Each point is reached from the start by the listed moves, each made 0, 1 or 2 times, or once backwards (-1), plus a little noise. Is the number of moves made odd or even? Then give how often each move was made.

Moves:
(1): [ -2  25 -23 -12  10]
(2): [  4  11  -8   9 -14]
Start: [  1 -11  -4 -35   7]
Points:
[  1  15 -27 -46  20] => odd (1, 0)
[  2  50 -57 -51  13] => odd (2, 1)
[ -2  40 -51 -60  30] => even (2, 0)

Moves:
(1): [10 13 11  7 -9  2 -4 12]
(2): [  8   7   1  -4  -4 -21  -4   5]
(3): [ -6 -21  -6   8 -10  -7   4   4]
(4): [-13  13 -11   2   7 -10  16  -9]
(5): [ -3  -2  10 -13   4   0   0  12]
(6): [-14  -5  -8 -12  -6   5  -5   1]
Start: [-1  1 -4  0  3  2 16 -2]
Points:
[ -1  15   1 -31  23 -16  12   1] => even (-1, 1, -1, 0, 1, 0)
[-21 -38 -13 -16   1  35   3 -10] => even (-1, -1, 0, -1, 0, 1)
[ -3 -21  -2  -8 -35 -47   7  41] => odd (1, 2, 2, 0, 1, 1)
[-18  -7 -21 -23   1 -15  10  -8] => odd (-1, 1, 0, 0, 0, 1)
[-19  60 -19 -12 -23 -46  20  16] => even (2, 2, 0, 2, 0, 2)
[-39  28 -11 -39  16 -34  38  10] => even (0, 1, 0, 2, 2, 1)

Moves:
(1): [ 0 -1  1 -1  0 -1 -1  3 -3 -8 -7 -1  5 -5]
(2): [-3  6  0  3  2 -1  2  3 -1  2  2 -3  1  1]
(3): [ 1  2 -2  1  4  1 -1  5  4 -1 -4  3  1  4]
(4): [  4   0  -7  -1  -2  -9  -1  -4   1  -4  -1   1 -10   4]
(5): [ 0 -5 -2 -3  3 -3  2  7 -5  3  2  2 -3  0]
(6): [-3  2  2  1  5 -2 -4 -3  5 -3 -5 -3  0 -8]
(7): [-2  6 -1 -8  2 12  1  4 -2 -9 -7  6 -2  3]
(8): [-2  0 -5 -5 -9 -4  2 -3  7 15  6 -4  0 -5]
(9): [ 11   1  -4  -2   1  -3   1  -3   0   0   6 -10   1   4]
(10): [ 5  5  1  5 -2 -1 -6  1 -5  9  6  7 -3 -1]
(11): [-3  0 -4 -2  3  3 -7  6  1 -7  0  3  7 -2]
Start: [ 4  3 -3  2  2 -2  1  3 -4 -1  3  6  3  0]
Points:
[-11  22  -5   3  17  -2  -1   4  -2 -54 -34   7  -7   2] => odd (1, 2, 0, 2, -1, 1, 1, -1, -1, -1, 0)
[  1  36  -1  11  16  10 -26  11   3  -7  -5  22   5 -10] => odd (0, 1, 1, 0, -1, 2, 1, 0, 0, 2, 1)
[ 15  42  -2   5   6  31  -2  24 -17   8  10  18   9  19] => odd (0, 2, 1, -1, -1, -1, 2, 0, 1, 2, 0)
[ -7   1  -3   1   3   7   4  18   2 -29 -29  14  20   3] => even (2, 0, 2, 0, -1, -1, 0, 0, -1, -1, 0)
[ 21  10 -34  -8  -7 -30  -1  19  -8  29  30 -14  -2  -3] => even (1, 2, 0, 1, 2, 0, 0, 2, 2, 1, 1)
[  8   5 -14   5  -4 -22 -11  16  -3  60  42  -3   9 -23] => even (0, 1, 0, -1, 2, 1, -1, 2, 1, 2, 1)

Moves:
(1): [ 1  5  3  0  0  5 -1  6 -1 -3  2  8  2 -5 -1 -3  3]
(2): [ -4   8  14  -3  -3   0   8   9  13 -13  14  17   2   5   0  -1  -6]
(3): [ 8  3  9 -7 -3  1 -5 -4  1  0  2  5  1  4  4 -2  9]
(4): [  3  11   7   0 -13  -2   9   1 -11 -21   4  -7   3  -9   4   6  17]
(5): [  1   1  -5   5  10   6  -8  -5   1   3  -4   1   6  -5   4 -15 -12]
(6): [ -5  -4  15  -6   8   5   5   2  -1 -11 -11   1  -4  -9  -5   3 -13]
(7): [ -2  -8 -10   5  -3   9  -6  -2  -5   3  -7  -8  -6   1  -3  -6 -18]
(8): [ 2 -5  2  2  1 -3  8  2  3 -8 13  0 -1 12  2  4 18]
(9): [ 1  2 -3  4 -7  6  0  2 -1  4  1  7  9  3 13 -5  2]
(10): [  0 -10  12   2   4 -10 -13  -8   0  11   3  -4 -12 -12   0  13  -3]
(11): [-8  3  1  0  4  6  1 -1  5  5  7 -4 -5  9 -1  4 -2]
(12): [ -5  -5  10  -3   3 -10  -2  -3  -1   9   5   2  -1   2  -5  -3   2]
(13): [ -1   6   1  -8  -2  -2   5  16  -5 -12   3  -8   0  -7   6   6   2]
(14): [ 2  3  7 -5 -2  6  8  4 -1 -8 10  4  8  2  0  6  3]
Start: [10 18  0  8  5  5 -5 -2  9 -1  3 12  0  5 -1  0  0]
Points:
[ 24  -3  15  10   8  32 -28 -33 -10 -10 -10 -19 -39   0 -15  13   1] => even (1, -1, 2, 1, 0, 1, 2, 1, -1, 1, 1, -1, -1, 0)
[  4  17   7  13 -16  53   1   6   8 -17 -11  38   1   2  -6  -2 -56] => odd (1, 1, 0, 0, -1, 1, 2, -1, 1, 0, 0, -1, -1, 1)
[  2  22 -10  13   1   8   0   0  17 -24  47 -25 -25  46   5  -4  12] => odd (-1, 1, 1, 1, 1, -1, 2, 2, -1, 0, 2, 0, 1, -1)
[ 14  17  16  16  -6 -39  -9 -16 -27  -9  -7 -18  -5 -43   3  22  45] => odd (0, -1, -1, 2, 0, 0, -1, 0, 0, 1, -1, 1, 0, -1)
[ -6 -17  49  34   9 -12 -32 -36 -25   5 -24   5 -12 -57   7  -6 -33] => even (0, 0, -1, 2, 1, 2, 1, 0, 2, 2, -1, 2, -1, -1)
[-20 -31  30  34  34 -11 -27 -35  11  60  21   4 -35  15   3  17  17] => even (1, -1, -1, 0, 0, 1, 0, 2, 2, 2, 2, 2, -1, -1)

Moves:
(1): [  1   4   8   4   4   2  -2   5  -7   5   8  -5   8  -1  -4   7   0  -4
  -5   0   1 -16  -9   0]
(2): [  0   1  -1  -3   0 -12   5  -5  -1   5   9   6  -4   1   0   2   0  -5
   8  -8   2  -9   4  -5]
(3): [ 10  -3  -6   2  -1   3  -2  -3  -2   2   3   1   5   3   6   5  -2   3
  -1 -12   0  -2   4   6]
(4): [  3   1  -5   6   0   5   1   5   5   0   1   7  -3   6   5   0   0   6
  -6  -1 -13   5  -8  -3]
(5): [-5  1 -4 -1 -7  3  2 -2 -3  3 -2  3  0 -3 -4 -4  1 -4 -5  5  1  2 -3 -6]
(6): [ 3 -4 -2  4  0  0  1  5  1  1  3 -5 -1 -2  1  2 -1  0  2  2  0 13 -2  1]
(7): [  6   1  -1  -7   6   6  -7  -4  -1   1   3   4 -10   4  -8   2   6  -1
   3   1   6   0   8  -6]
(8): [-3  0  9 -2 -2  8  0 -2  0  5 10 -4 -6  0  0 -5 -9 -4 -6 -8 -2 -6  8  0]
(9): [ 4 -1  1  1 -1 -2 -4 -4  2  0  2  1  4  0 -2 -1 -1  2  1 11  3  3  3  1]
(10): [ 3 -1  0 -4  2 -2 -3  3 -1  1  3  0 -6  1  1  0  0  6 -6  2  1 -3  0  5]
(11): [ -2  -2  18  -4   5  -1   4  -1  -3   0   2  13 -11   6   7  -7   1  -3
   0   3   9   2   3   8]
(12): [ 0 -6 -2 -4  2  4  3  3 -3 -6  5  1  1  1  2 -6 -6 -7 -2 -2 -1  1  3 -3]
(13): [-7  0 -6  7  5 -1  8 -7  1 -3  1  1  2 -5 -1 -3  2  1  0 -5 -5  8  3  1]
(14): [  4  -6   1  -3  -7   4   8  -1   0  -4   2  -4  -3   0   3  -5   1   1
  -2  -1 -10   5   3   1]
(15): [-2  8 -5 -3  1 -1 -3  4 -7  4  3 -6  3  2  5  4  0 -2 -2  4 -4 -7  4 -4]
(16): [-1 -5  6 -2  1 -2 -5 -1  1  4 -1 -3  5  1 -1 -1 -1 -1 -1  0 -5  2 -2  3]
(17): [  8  -4   5   8   5  -5   0  -7   0  -4  -4   5 -14   3   6  -3  -3  -4
   6  -7   1   1  -1   6]
(18): [-1  3 -4  1  0  2  0  0  3  5 -3 -4  8 -6 -2 -7  1  0  5  2  2  1 -2  2]
(19): [  1   6   6  -6  -2   7  -5   1 -11  -1   6  -4   2   6 -11   0  -2  -1
   0   4  -3  -3  -2   6]
(20): [ -1   1   1   0  -5  -3   2   3  -5   4   0   6  -6   3   4  -4  -1   5
  -1  -8   0  -4   3 -16]
(21): [-4  0  3 -2 -1 -2  1 -3  1 -1  0 -4 -1  6  2 -5  1  0 -3 -1  5  3 -8 -4]
(22): [-5 -8 -6 11 -2 -1  1 -2  5 -2  2 -2 -2  1  0 -9  8 -2  2 -4 -2 -1 -3  6]
(23): [ -2   4  11  -2 -10   0   0   4   4  -5   6   2   0  -2   9  -9   2  -4
 -15  -3  -9   3  -7   1]
(24): [-1 -2  2 -3 -1  3 -4 -2 -2  1  4  1 -4 -3  3  2  0  4  3  0 -1 -2 -4 -6]
Start: [14  1 -1 -3  8 -1  6  2  2  4  3  1  3 -1 -4  1  1  5 -1  0 -1 -1 -4 -4]
Points:
[ 42  25  12  16  22  -4 -25  17 -33  28  29 -26 -17   0 -14  11  -4  27
  13 -17  10 -37 -49 -12] => even (2, 0, 0, 0, -1, 2, 0, 0, 0, 2, -1, -1, 0, -1, 0, -1, 2, 2, 2, 2, 1, 0, 0, 2)
[ 15  13 -60 -21   9 -27  -8 -25 -39  39  19 -13  42 -15  -6  14  -3  29
  41 -27 -25 -39  26  -2] => odd (-1, 2, 2, -1, 0, -1, -1, -1, 0, 2, -1, 0, 2, 0, 2, 2, 0, 2, 2, 1, -1, 0, -1, 2)
[ 13  -1   0  20  18  38   8 -17  -2   9  29 -13  13  -9  -5 -29 -20 -28
 -42 -29   0  18  -3  22] => even (1, -1, 2, 0, 2, 1, 1, 2, 0, 0, 0, 1, 2, -1, 0, 0, 1, 1, 0, -1, 1, 0, 1, -1)
